Every row gives one point. Two turns around zero, p and q, are shown by what they do to some points. Write where each new point lands after one turn and then the other. Backwards means that the second turn is done in reverse. Each puzzle has new turns, and all numbers are rounded.
(in the rows, 128 means zero)

Turn p:
[107 111 115] => [108 107 121]
[153 176  92] => [136 176  85]
[148 101 164] => [160 108 160]
[104 124 141] => [108 122 146]
Turn q:
[112 117 102] => [102 115 114]
[159 161 113] => [163 128  96]
[152 162 143] => [167 147 120]
[ 76  91 133] => [ 70 131 155]
[140 109 148] => [137 118 155]
Where do these land?
q, then p: [105 123 187] => [130 169 176]
p, then q: [158 156  99] => [144 121  81]
p, then q backwards: [138 115 128] => [144 126 125]
p, then q backwards: [108  89 123] => [137  92 105]
q, then p: [132 157 103] => [126 131  90]

Turn p:
[121  94 111 162] => [136  83 132 151]
[137 168 114 160] => [154 144  91 152]
[121 106 160 101] => [101 135 165 116]
[123  76 111  70] => [105  93 157  67]
[107 152 126 110] => [106 145 107 117]
[158 141 150 161] => [160 149 139 160]
[128 159 123 132] => [133 147 104 132]
Turn q:
[132 115 148 176] => [158 105 129 166]
[ 87 138 177 112] => [ 83 136 160 165]
[144 160  97  94] => [120 167 109  91]
[117 111 113 153] => [134  98 111 134]
[139 111 124 155] => [154 107 123 134]
[148 132 109  78] => [118 153 138  78]
Where do these land?
p, then q: [137 115 107 154] => [157 108 134 117]
p, then q backwards: [105 128 116 117] => [108 126 110 121]
p, then q: [135 164  96 119] => [130 144 103  89]
p, then q backwards: [137 124 118  84] => [143 117 105  93]
p, then q: [129 119 113 135] => [136 116 133 118]
q, then p: [125 119 218 159] => [147 143 163 214]

Turn p:
[175 144 116 161  85 126] => [148 144 152 153  69 139]
[ 97 135 140 165 142  82] => [ 87 139 141 172 150 106]
[137 129 103 111 140 169] => [161 130  94 110 128 143]
[110 106 144  98 165  99] => [118 103 134 114 174  94]
[136 108 101  91  82 102] => [120  95 124 103  78  95]
[115 148 146 104 156 170] => [138 150 113  92 164 152]
[126 125 145 166 126 147] => [123 134 137 153 133 165]
Turn q:
[139 138 145 154 149 114] => [143 122 124 164 143 121]
[179 124 121 138 123  84] => [168 137  88 148 103 107]
[ 96 128 126 120  65 132] => [ 97 136 158 114  75 140]
[122 102 118 141 130 102] => [122 101 105 135 113 118]
[121 142 101  96 105 100] => [102 161 105 114 101 117]
[139 113 144  98 158 168] => [146 123 147  90 170 120]
[ 86 161 160 122 138 133] => [ 91 142 166 149 151 119]
[159 116 114 152 190 199] => [173 100 124 109 201 176]
[111 129 123 132  94 119] => [110 130 135 131  94 134]
Where do these land?
p, then q: [106 151 149  82  93 128] => [ 85 159 147  97 124 102]
q, then p: [159 107 129 128 154 129] => [164 112 131 134 128 106]
q, then p backwards: [133  98  91 140 137 138] => [116 100 116 111 123 163]
q, then p: [145 136 114 148 125  95] => [134 135 115 157  97 129]
p, then q: [ 94 130 170 122  99 117] => [ 82 120 165 119 140 116]
q, then p: [176 118  93 171 157 180] => [213 112 108 121 134 161]
q, then p: [ 83 156 150 106 132 109] => [ 77 150 130 141 155 118]

Turn p:
[112 145 110 126 158 118] => [132 139 116 119 166 121]
[125 102 139 129  92 107] => [122 105 151 118  98 108]
[ 76 113 151 161 130 133] => [ 84 153 152 142 133  94]
[175 159 107  77 130 111] => [177 104 109  92 136 171]
[120 135 137 111 174 166] => [109 141 121 152 166 166]
[126 141 108 116  82 129] => [121 121 107  92  96 127]
[129 155 150 130  90 129] => [127 151 140 102  93 138]
[159  74 122 175 169 131] => [151 112 128 206 137  99]
Turn q:
[105  91 143  95 169 164] => [122  83 160 135  83 159]
[164 157 108 171 162  88] => [138 148 138 163 201 129]
[135 127 111  94  85  88] => [160 122  89  83 142 116]
[166 146 130 148 146 146] => [133 164 145 153 139 149]
[ 99 153 115 103  93 125] => [107 129 108  77 127 119]
[101  90 113 163 130 127] => [107  99 104 166 122 112]
[105 113 121 113 154 154] => [108  99 140 131 109 153]
[154 157 163 128 108  98] => [159 163 144 110 143  96]
[124 117 148 135 105 162] => [119 145 123 134  86 121]
Where do these land?
q, then p: [113 119 174 151 120 119] => [151 129 163 108 115 100]
q, then p: [118 151 127 155 128 155] => [107 160 131 109 137 116]
q, then p: [167 162 101  97 124 164] => [108 154  93 122 128 186]
q, then p: [129 143 145 135 121 100] => [154 126 146 120 146 129]
p, then q backwards: [101  86 112  88  89 137] => [ 58 114 110 110 135 139]
q, then p: [101  96 128 133 161 108] => [120 105 151 164 124  99]
p, then q: [ 99 117 100 164 125 124] => [127 106 117 120 172 107]
p, then q: [132 133 175  93 143  89] => [156 134 180 131  87 131]
q, then p backwards: [193 144  90 136 141 157] => [153 173 148 122 169 174]

Turn p:
[151  87 109  68 165 163 139 155] => [178 105 115 138 158  98 122 195]
[108 138 155 104 101 114 103 103] => [143 121 163 101 109 119 118  93]
[144 129 145  80 138 112 153 156] => [165 117 127 149 133  86 158 130]
[108 141 119 168 159 101 149 149] => [ 74 138 114 137 144 122 163 127]
[137 116 150 117 163 159 167 139] => [155 115 125 144 169 141 161 152]
[104 147 147 125  56 128 100 132] => [138 126 150 101  57 142 128 102]
[138 178 126 135  78 133 101 104] => [142 171 128 108  86 147 108  90]
[ 93 143  93 181 133 117 130 102] => [ 67 140 103  98 137 150 121 110]
[124 116 106 164 159 105 105 105] => [ 76 137 131 129 154 126  96 126]
[163 105 148 114 146 164 126 161] => [162 127 144 163 135 136 135 176]
[139 107 109 154 111 113 135 101] => [108 112 107 140 127 143  97 108]
Turn q:
[ 95 132 117  95 140  91 121 157] => [ 95 125 136  98 174 107 119 133]
[146  99 150  98 101 138 119 153] => [153 110 160  95 126 149 105 134]
[129  93 181 138 136 125 145 122] => [157 118 167 142 141 148 163 134]
[112  98 103 102 109 143 125 111] => [ 97  98 131 107 104 146 127 137]
[147 119 141 163 122 137 161 153] => [180 130 113 124 127 126 152 139]
[100 146 145 111  94  93 103 103] => [ 93 147 177 118 114  99 126 115]
[177 118  75 154 139 148  81 122] => [136  94  87 169  98 120  73 136]
[ 89 145 112 131 160 154 120 134] => [ 95 152 101 138 145 143 128 157]
[157 202 128 159 151 122 175  98] => [144 180  81 159 125 114 158  67]
Where do these land?
p, then q: [152 163 158 121  95 151 164  98] => [143 125 100 153  82 159 125  86]
q, then p backwards: [147 108 135 134 164 162 143 137] => [150 113 134 138 125 166 163 120]
p, then q: [109 163 137 121 142 130  95  84] => [101 155 154 140 144 154 110  90]
p, then q: [127 144  96 178 119 153 118 162] => [117 168  98  85 113 125 121 160]
q, then p backwards: [129  79  98  94 119 111 117 146] => [ 85  75 118 116 127 128 125 110]
q, then p backwards: [139  78  97 151 134  90 161 113] => [102  94 139  99 120 102 181 151]
q, then p: [142 104 151 116 135 117  74 107] => [107 119 185 141 122 159 125 130]
q, then p: [125 163 131 108 138  85 159 127] => [127 131 121 108 176 107 126  91]
q, then p backwards: [ 82 150 149 130 106 153 120 177] => [119 159 104 123 160 173  86 141]
